Each row of a before or after table is a point. One or more steps were done to the points. Then noise was added and the rows were shuffled. The steps act on columns, c1 being the first. What was done? A step turns or swaps two columns, mirrors them in a line or flattens them onto one, adds a multiple of one to another, or multiplies or shifts one. Angles are multiples of 10 degrees, from the lower column toward the higher: turns from -170 to 170, lines from 10 to 170 but not 90. Use the fewest steps. Two steps may share a column if one is a turn and the other turns, adds or multiplies; they go together, in the order done. Otherwise the lowest column goes first.
In the rows, zero is written as 100.

Before, 10 rows:
64 134
71 111
66 130
105 173
137 73
170 95
33 124
80 102
22 137
86 94
After, 10 rows:
116 90
108 12
70 162
107 70
89 53
92 58
32 69
116 31
106 146
107 80
Steps: turn c1 and c2 by 120 degrees

Before:
64 82 25 114 98 142
92 79 46 51 108 40
121 64 44 75 101 127
177 173 52 87 113 71
91 83 107 144 98 31
140 168 105 136 127 139
51 89 85 101 130 142
80 139 165 138 60 43
After:
134 166 87 138 132 137
52 86 115 104 139 134
68 77 55 53 100 43
93 82 109 145 88 31
114 137 167 137 50 52
32 79 55 113 105 144
89 62 38 78 104 130
145 178 21 87 107 70
Steps: turn c1 and c3 by -30 degrees; turn c5 and c6 by -10 degrees

Before, 8 rows:
107 82 106 150 75 140 144 113 44
114 158 173 121 74 164 104 100 133
109 66 84 134 99 94 94 171 133
87 107 80 98 112 147 118 111 123
95 102 114 57 104 116 140 133 135
73 112 141 129 67 107 96 81 132
140 90 83 75 87 195 96 113 72
77 73 124 162 132 97 119 106 73
After:
139 102 84 81 89 3 94 85 75
107 111 80 137 76 68 144 80 40
76 120 78 145 134 111 116 87 74
112 111 117 123 99 101 95 22 132
94 84 84 73 109 92 137 73 136
76 93 58 117 69 110 97 124 131
87 94 103 99 111 51 117 87 125
112 48 10 114 72 67 105 118 132
Steps: turn c2 and c8 by 160 degrees; turn c3 and c6 by 160 degrees; multiply c4 by 0.7

Before:
59 103 117 66 104 129 96 87 79 107 91 90 75 105
114 115 93 125 100 128 96 98 116 72 89 100 121 88
90 91 121 79 114 110 78 96 77 112 93 82 88 110
113 80 83 110 84 128 101 99 109 82 84 104 128 72
104 96 97 100 95 102 100 120 133 87 91 127 108 104
93 109 114 102 103 93 113 127 88 87 80 108 115 104
105 113 92 92 114 108 107 117 105 109 66 110 115 109
97 111 86 105 95 112 112 129 117 104 116 105 126 105
77 87 114 96 115 109 109 82 82 113 79 76 70 107
83 111 95 91 107 106 92 76 65 111 108 101 82 93
After, 10 rows:
45 145 114 96 115 94 77 81 102 121 78 92 71 107
23 197 117 99 105 61 90 88 96 121 91 104 74 105
94 122 115 103 104 105 108 126 82 104 81 87 114 103
104 89 97 98 95 100 127 120 105 64 92 101 107 104
138 77 94 71 100 112 99 99 84 72 89 104 122 87
109 57 84 79 83 99 104 100 89 84 84 99 128 72
121 97 92 99 114 89 110 117 112 100 66 93 115 109
103 114 86 91 95 100 107 130 113 86 115 88 126 105
76 146 94 100 106 91 100 76 92 136 108 108 81 93
74 117 121 104 113 78 82 96 99 125 92 122 88 110
Steps: multiply c1 by 3; turn c1 and c2 by -50 degrees; multiply c6 by 0.7; turn c4 and c6 by 120 degrees; turn c7 and c12 by -90 degrees; turn c9 and c10 by -60 degrees

Before:
105 149 66 85 97 56 96 107 121 100 78 89 79 109 54 105 88 75 126 64 151 97 81 91
76 54 76 115 24 150 66 70 69 120 141 90 69 106 54 60 68 78 86 129 34 120 101 77
108 73 93 114 100 155 97 109 137 86 82 97 115 133 111 89 115 130 100 146 162 91 84 148
111 98 69 82 101 84 112 114 147 108 91 79 104 64 47 106 88 72 96 95 114 72 123 53
68 105 82 43 114 78 81 110 153 96 51 97 102 107 57 78 87 77 104 43 118 71 80 46
112 68 92 140 101 168 113 81 107 57 74 48 110 117 119 136 90 97 72 120 163 123 55 117
120 49 112 153 116 135 122 92 93 83 53 66 111 158 92 88 65 116 92 156 140 96 83 118
105 130 94 59 101 85 109 113 144 79 91 117 84 106 99 98 61 52 121 85 86 91 98 68
97 70 62 115 116 132 132 49 104 52 85 77 90 133 115 83 95 114 96 120 154 89 107 121
113 69 110 136 96 134 117 70 162 66 85 53 91 117 96 78 53 130 92 116 159 113 79 138
53 93 88 137 53 147 91 94 84 72 99 95 78 96 64 60 87 151 81 165 43 118 98 62
119 82 86 142 101 122 86 74 102 69 98 97 128 117 120 92 53 130 59 121 145 73 72 121
69 127 106 74 111 69 99 120 153 129 76 93 54 110 89 123 86 77 90 58 148 64 123 48
102 140 64 59 107 99 76 62 153 114 59 117 89 115 54 124 65 75 99 85 124 115 122 62
After (14 x 24):
113 70 111 134 149 133 117 70 163 66 85 53 92 117 97 84 54 130 92 97 66 114 126 138
120 83 86 143 139 122 85 74 101 69 96 97 128 117 120 63 53 130 60 96 79 74 133 120
120 48 113 152 143 136 121 92 92 83 53 66 111 158 93 100 64 116 94 82 94 97 137 119
68 127 106 75 148 69 99 120 153 130 76 93 54 112 90 140 86 78 90 113 86 65 64 48
68 105 83 42 122 78 81 110 152 96 52 96 102 106 56 142 86 77 104 126 104 71 98 47
98 70 62 114 155 132 133 49 103 53 85 77 90 131 114 61 95 115 96 92 87 88 100 120
103 140 64 59 124 99 76 62 153 113 59 117 89 115 54 192 65 75 97 103 92 114 74 62
76 53 76 115 4 151 66 70 69 121 140 90 69 106 54 130 69 78 87 88 67 120 109 78
109 73 92 114 154 156 97 108 137 88 82 98 115 133 111 72 116 131 100 86 69 91 131 148
105 149 66 85 144 56 97 106 121 101 78 89 80 109 53 174 89 75 127 115 72 97 106 91
103 129 94 58 88 85 109 114 145 79 90 118 85 105 99 99 62 53 122 106 108 91 98 68
111 70 92 140 155 167 113 80 107 57 73 48 110 116 118 107 90 96 71 99 70 122 148 116
53 92 87 137 26 147 91 94 84 72 100 96 79 95 63 113 87 151 81 76 88 118 126 62
112 98 68 82 113 84 113 113 146 109 91 79 104 65 47 185 87 72 95 99 94 72 77 52
Steps: mirror c5 and c21 in the line at 30 degrees; add -1.5 times c15 to c16; turn c20 and c23 by 160 degrees; multiply c20 by 0.4

Before (8 x 64):
82 105 82 98 121 135 43 143 107 84 114 123 119 80 86 81 60 132 84 109 112 75 63 78 85 81 138 163 152 52 90 82 145 83 47 118 110 120 69 65 92 127 94 48 109 156 125 64 58 89 117 148 96 91 109 112 65 99 128 161 54 110 58 106
147 59 71 121 165 83 96 114 56 116 108 127 93 93 65 145 74 106 106 101 144 105 59 115 113 110 81 102 41 124 132 109 87 50 127 83 147 121 122 87 94 95 107 130 47 92 127 123 96 77 80 109 76 87 72 116 87 93 101 99 144 149 97 78
96 152 100 102 95 92 120 112 156 69 62 58 142 89 130 43 146 13 104 103 80 115 147 114 101 115 110 81 120 80 65 92 118 93 124 123 78 162 73 131 131 118 100 78 131 100 29 83 96 123 160 100 75 100 125 108 105 140 69 42 95 90 116 156
127 20 74 111 113 107 105 84 47 91 89 139 64 112 97 103 66 72 90 104 140 125 92 99 159 110 95 101 87 81 161 130 78 56 139 117 109 104 126 136 79 90 96 108 47 89 144 119 158 85 95 94 76 89 99 117 59 81 116 153 104 114 114 124
79 124 72 56 87 117 61 169 57 105 129 123 89 72 94 74 60 125 81 134 109 142 61 62 87 82 148 168 125 85 89 100 135 76 13 109 142 135 82 86 128 102 101 41 131 108 166 68 24 91 102 171 149 68 91 109 91 91 130 180 32 107 44 99
110 143 68 108 105 81 94 137 163 87 75 27 128 119 135 55 159 91 101 60 84 79 151 101 126 105 138 57 112 119 63 84 156 132 111 130 105 116 123 134 107 137 93 85 107 73 72 67 108 124 124 93 81 104 114 90 105 142 46 66 99 43 100 144
195 58 66 96 165 107 141 71 41 83 107 147 81 89 136 152 47 93 125 102 131 131 83 99 125 95 70 86 75 115 170 78 102 77 134 108 117 93 130 106 105 64 82 64 13 97 156 137 102 101 44 118 75 82 66 137 61 62 110 142 155 132 86 75
72 169 125 140 80 93 88 143 126 84 77 40 143 97 130 46 160 78 60 63 82 51 154 100 95 130 106 92 139 87 80 107 148 124 128 134 97 143 123 177 133 110 102 104 135 93 49 115 73 100 175 124 65 143 118 78 129 134 57 37 117 106 92 114
After (8 x 64):
127 20 76 109 111 107 105 106 48 89 88 138 64 112 97 105 68 74 88 108 104 126 89 101 159 106 108 101 90 79 161 128 80 57 141 115 105 103 127 136 79 94 96 103 51 88 145 120 155 86 95 97 75 89 101 119 58 79 113 153 104 114 113 123
108 144 71 107 102 79 94 119 162 88 77 27 128 120 140 60 160 94 98 62 109 78 151 92 128 105 114 56 112 119 65 86 156 131 107 130 63 117 125 132 107 143 94 75 106 73 70 65 107 126 127 92 77 102 114 90 107 143 47 67 96 44 98 144
81 122 73 58 88 117 60 156 58 109 128 127 92 75 95 57 60 129 77 135 130 140 63 51 85 81 147 168 127 84 91 98 134 77 11 110 60 134 82 85 127 102 100 77 129 108 166 66 23 94 102 171 146 67 88 111 89 93 129 180 35 105 44 97
94 153 102 105 92 91 118 99 156 68 62 56 146 88 129 47 146 12 104 103 102 111 145 108 100 113 79 81 122 79 64 91 117 91 123 126 87 159 74 133 132 119 104 69 132 102 29 83 95 125 163 97 72 101 124 108 104 142 71 42 90 90 112 157
194 57 65 100 164 104 141 91 45 85 106 145 78 94 137 125 47 93 127 98 93 129 82 109 127 97 113 88 77 113 169 76 102 78 134 109 132 94 132 107 109 68 79 111 14 98 159 136 102 100 47 117 74 81 64 140 60 60 109 140 156 132 87 78
74 172 126 137 80 95 89 121 125 82 77 41 144 99 127 56 161 76 55 64 111 51 154 108 94 131 98 91 138 86 81 108 146 125 128 134 92 148 124 175 131 111 103 77 136 94 48 115 72 104 172 123 65 141 115 78 130 137 60 36 120 105 94 115
82 107 82 99 121 135 42 140 110 85 114 121 122 82 87 60 55 134 84 112 120 75 64 66 86 83 117 166 148 55 88 79 150 84 49 118 63 118 67 65 96 127 94 79 112 156 125 61 59 87 120 149 93 93 108 112 65 97 131 160 51 112 60 103
148 57 72 124 168 87 99 132 56 117 107 126 95 96 68 145 74 104 107 99 119 108 57 120 116 109 145 102 41 121 131 106 90 49 127 84 122 123 122 86 98 96 107 126 49 91 123 125 95 79 80 109 78 87 72 115 87 93 106 96 145 147 92 82
Steps: flatten c8 and c21 onto the line at 30 degrees; flatten c16 and c44 onto the line at 30 degrees; add 0.3 times c48 to c24; turn c27 and c37 by -80 degrees

Before:
113 152 92 99 70 70 123 100 70 99 105 123 38 101 95 105 128 139 117 116 120 55 135 46 92 132 107 81 99 137 133 185 84 116 76 90 119 92 124 90 115 75 91 77 109 136 134 103 60 82 66 102 128 128 101 116 97 105 98 89 62 100 74 104
101 140 90 65 87 52 149 125 66 112 105 122 70 96 117 127 117 162 136 124 119 52 108 82 72 132 138 83 99 111 118 164 111 157 106 105 106 77 133 96 71 68 106 121 138 114 91 70 65 131 100 109 150 118 121 123 94 101 90 125 80 109 72 84
113 46 136 103 125 71 63 129 110 90 109 48 89 31 68 114 93 96 124 116 64 140 94 135 111 120 81 121 79 75 113 75 109 156 72 101 116 102 100 71 154 94 105 131 103 103 93 135 121 118 137 106 86 98 76 113 74 93 102 96 92 130 99 68
97 47 117 103 112 96 118 138 104 78 104 85 125 58 99 109 72 75 80 127 79 117 107 86 137 120 84 129 88 112 137 94 78 130 86 92 92 142 93 103 153 85 110 97 101 71 95 128 153 110 145 99 60 101 97 83 83 115 78 120 98 120 150 83
102 87 142 101 150 119 79 118 119 89 111 125 102 79 119 114 77 71 81 118 49 144 109 144 121 147 63 116 109 133 86 79 99 134 56 95 102 116 106 66 146 80 105 110 111 98 114 119 120 128 127 103 90 108 87 92 86 101 79 127 94 148 104 58
160 53 161 85 88 73 113 47 101 79 44 166 108 104 93 53 91 102 107 121 164 86 101 98 126 47 86 105 105 93 112 147 98 105 150 158 45 82 79 92 49 113 62 113 41 84 125 80 95 105 120 124 195 65 125 23 111 101 157 89 77 39 115 78
89 58 160 114 112 86 95 155 111 119 99 96 88 58 97 104 101 71 123 117 66 115 95 123 97 109 82 156 87 120 85 74 112 129 71 94 90 113 57 85 146 103 117 88 117 99 99 116 129 107 123 90 77 129 80 70 84 96 105 106 130 161 150 91
100 154 116 99 94 50 146 122 57 93 110 90 45 77 119 88 115 129 94 104 114 55 123 70 85 135 128 107 153 103 117 147 109 127 68 118 120 65 124 99 107 84 111 72 97 123 136 71 84 110 121 128 136 101 141 115 80 105 70 100 91 92 68 104
85 45 154 77 126 92 112 118 114 108 103 102 92 74 92 110 46 81 105 147 91 145 90 127 121 131 87 114 80 107 133 77 102 103 66 122 111 109 58 74 131 71 128 97 102 111 94 111 97 136 141 115 70 108 85 112 76 127 123 85 124 115 93 71
87 135 77 103 89 83 132 112 96 122 114 103 73 106 107 112 120 158 119 100 136 36 105 59 83 150 126 92 119 113 89 157 89 131 107 115 115 60 127 92 71 78 109 78 110 99 117 70 67 70 94 115 144 53 104 138 71 118 103 84 64 121 60 125
106 66 130 92 114 117 83 115 90 86 131 79 116 43 93 122 43 93 116 140 74 139 91 160 111 159 63 140 81 108 106 94 105 145 43 57 114 103 63 76 126 100 113 91 129 92 111 111 138 117 154 120 81 116 74 69 117 130 89 86 122 111 117 76
139 76 178 111 54 64 112 65 104 68 33 163 146 131 52 52 74 113 90 91 128 47 102 85 125 53 101 164 76 111 126 120 104 96 121 166 48 114 100 111 76 129 81 86 88 81 139 73 114 116 93 130 153 63 133 52 123 68 163 107 47 48 81 76
After, 12 rows:
112 45 135 114 125 71 62 128 111 90 110 48 89 32 101 114 94 97 125 116 62 138 95 136 110 120 79 122 79 74 91 77 109 156 70 133 116 103 101 72 154 94 105 133 89 102 97 134 123 119 135 107 86 97 76 112 75 93 101 95 92 131 96 67
86 134 80 101 90 84 133 109 99 122 115 103 71 107 113 110 121 156 117 99 136 36 106 59 82 149 126 90 121 112 115 158 89 130 109 94 119 58 127 91 72 78 111 78 98 98 138 70 68 70 94 116 143 52 102 138 71 120 103 86 63 120 80 124
112 151 91 111 70 73 122 99 71 98 105 125 37 101 91 106 129 140 119 117 121 56 135 46 91 131 107 80 99 137 76 186 83 115 77 105 120 92 125 90 113 77 91 76 76 136 142 102 61 83 67 103 131 126 101 116 101 105 99 91 63 99 103 104
97 45 119 121 113 96 117 138 105 78 102 86 125 58 94 110 73 77 81 127 77 118 107 87 136 119 83 130 89 111 68 94 77 128 87 101 91 142 93 103 153 84 109 99 80 70 66 128 155 111 147 101 60 101 96 83 83 115 76 120 99 119 133 84
105 66 130 121 113 116 82 113 90 87 131 78 118 44 57 122 43 93 114 141 73 138 92 158 112 157 64 142 79 108 110 96 107 148 43 106 116 102 63 75 125 99 113 90 72 92 96 112 137 114 152 121 79 114 73 69 116 130 89 85 122 113 120 76
160 53 161 101 87 72 115 47 101 79 42 167 107 107 158 53 92 104 109 121 165 85 100 97 125 48 85 105 104 92 59 146 98 104 150 106 45 81 80 91 48 112 61 111 143 84 112 80 95 107 120 126 196 65 126 24 111 100 156 88 78 40 128 78
138 74 177 104 54 63 111 64 105 69 36 162 147 132 166 51 74 113 90 89 128 48 100 83 124 53 101 165 76 111 71 119 102 97 123 148 48 114 101 110 76 130 85 88 98 82 142 76 114 115 92 130 151 63 134 52 121 69 164 106 47 46 110 76
100 138 91 81 88 52 149 126 65 111 105 122 70 95 105 127 118 161 135 124 120 51 106 84 72 132 138 82 98 108 102 165 111 155 104 81 105 79 133 94 72 68 106 121 59 113 110 70 65 132 99 110 149 119 121 124 93 101 91 125 81 109 73 84
102 87 144 114 149 119 80 118 118 89 112 125 102 79 96 115 76 73 80 118 47 143 107 146 118 147 65 116 110 133 118 78 100 134 56 80 103 116 106 68 145 78 104 111 97 98 107 120 122 127 128 104 91 109 86 92 88 101 79 127 93 150 113 60
90 57 158 124 111 87 94 154 110 120 100 98 88 59 94 103 101 71 124 119 66 113 96 124 97 109 83 155 86 120 122 73 112 130 71 103 90 112 58 85 146 102 116 88 91 100 66 115 130 106 123 91 77 130 82 71 86 96 106 107 130 159 137 93
101 154 119 100 95 51 147 122 57 93 112 88 45 77 118 89 117 129 93 104 113 54 124 70 84 134 130 106 153 103 83 145 108 126 66 83 123 64 124 96 106 84 111 72 95 123 150 70 83 108 122 130 136 100 142 115 79 103 68 100 93 94 101 104
85 45 155 109 126 90 109 118 115 108 102 103 91 75 124 111 47 82 106 145 90 147 91 126 121 130 87 115 82 107 73 79 100 104 67 109 111 110 59 76 130 70 129 99 81 112 102 112 97 135 142 115 70 108 87 112 76 129 124 86 125 112 91 72
Steps: add 0.7 times c20 to c4; turn c15 and c36 by -90 degrees; turn c31 and c45 by -150 degrees; turn c47 and c63 by 40 degrees
